Each row of a before or after table is a point. The points were changed in one or more steps. Then noise was added and the rows were shuffled. The steps act on columns, c1 being the first. Name the steps. A step turns or swaps two columns, mirrors them in a line or flattens them onto one, adds a multiple of one to another, or multiplies or shifts one. Angles are multiples of 10 degrees, from the lower column toward the higher: turns from -170 to 170, lines from 10 to 170 but not 90. Use the fewest steps. Two steps may share a column if one is a turn and the other turns, adds or multiplies; they go together, in the order done. Otherwise the lowest column goes first.

Before (14 x 2):
[[ -9  16]
 [ -6  33]
 [ -3   8]
 [-18  11]
 [-20  38]
 [-32   0]
 [-12   1]
 [-24 -43]
 [ 19 -60]
 [-21   1]
 [  4 -41]
 [  4  24]
 [-19   7]
 [ 12  15]]
After:
[[ 10  18]
 [  1  21]
 [ 43 -46]
 [ 49  -1]
 [  7  10]
 [-26  22]
 [-18  -4]
 [ -5   6]
 [-10  16]
 [ 33 -23]
 [  4  19]
 [-23  36]
 [ 15  28]
 [-22   8]]
Steps: mirror c1 and c2 in the line at 120 degrees

Before (11 x 8):
[[ 24 -18  -6  50  40 -35  28   0]
 [  7  26  -5   9   2  24   7  10]
 [  0 -22 -10   3  26   4  -1  -6]
 [ -3   6  11   8  -2 -16  30  25]
 [  7   4 -13  15  24 -17 -12  18]
 [ 11  12  22  33  14 -39   7  -1]
 [-14  14 -38  18 -33 -14  -9   1]
 [ 20  -2 -33  23   9 -60  11   5]
 [ 15  36  19 -21 -20   8  26  -3]
 [-21   9 -19   9  20   2   2  -9]
 [ 28   4  26 -17 -54  16  23   7]]
After (11 x 8):
[[ 15   3  23  32 -20 -35   7  -2]
 [ 27  -9  28 -16 -24  51  22   7]
 [ 12 -26  -6  49  -1 -50  29   0]
 [ 32  24  17 -23  -7  19  25  -3]
 [  1   6  11   9 -14  -8  30  25]
 [  9   0 -13  17   0 -32 -11  17]
 [-15  19 -20  10  15 -14   1  -9]
 [ -5  18 -37  16 -32  17  -8   0]
 [-13 -20  -8   4  20 -18  -2  -7]
 [ 20  17  -6  10  20  16   8  10]
 [ 16 -11 -32  23 -39 -45  12   4]]
Steps: turn c1 and c2 by -30 degrees; turn c5 and c6 by -50 degrees

Before, 14 rows:
[[  1  -2  -6  22   0   4  21   7   7  27  13   1]
 [  3  -4  -6   9  13  16   6   8  -4  24   3  14]
 [ -1  -3  -2   2   5   2   8   4   7   5  14  21]
 [  4   9   1  10  12   3   8   7  -1  -3   3  -2]
 [ 11  10  -1 -12   5  29  -5  -5  30  -8 -19  -8]
 [  2  14 -16  14  24  15   7  14  -7   2   1   7]
 [-11  16 -32  -7 -24  -9 -25   3   5 -18 -15  11]
 [ 13  15  -4   3   7  10 -14   9  -3  11   6   2]
 [ 15 -16  -7  -3   7  11  20 -14   3   8   5  -3]
 [  2   3 -20 -22  15 -13   8 -19  21   3  -6   2]
 [ -8 -16 -16  -2  12   0  -4 -27  18   6  12   0]
 [-23  13 -24 -29  -4   0  -7 -13   5  -3   5   1]
 [ -1   4   6   5   7   7  -2   3   1   4 -17   0]
 [ -9  -5 -21 -14  -5  -4 -20  15  12  -7  -4  -4]]
After, 14 rows:
[[-13   3 -30 -22  15   2   8 -19  42   3   0   3]
 [ 16  -5 -15  10  13   3   7   7  -9  24   1  13]
 [ -4  -5 -31 -14  -5  -9 -20  15  23  -7   0  -5]
 [ 10  15 -14   2   7  13 -14   7  -6  11   0   2]
 [ -8  17 -42  -7 -25 -11 -25   3  10 -18  -1  11]
 [  4  -2 -16  23   0   1  21   8  14  27   0  -1]
 [  0  14 -33 -29  -3 -23  -8 -13  10  -2   0   1]
 [  7   3  -4   5   8  -2  -1   3   2   4   0   0]
 [ 29  10 -11 -13   4  11  -5  -4  60  -8   0  -7]
 [ 11 -16 -16  -3   7  15  20 -14   5   8   0  -3]
 [  3  -3 -12   3   6  -1   8   4  14   5   0  22]
 [  2   9  -9  10  12   4   8   8  -2  -3   0  -2]
 [  0 -15 -25  -2  12  -7  -4 -27  36   7  -1   1]
 [ 15  14 -26  14  24   2   7  15 -14   2   0   7]]
Steps: swap c1 and c6; shift c3 by -10; multiply c9 by 2; multiply c11 by 0
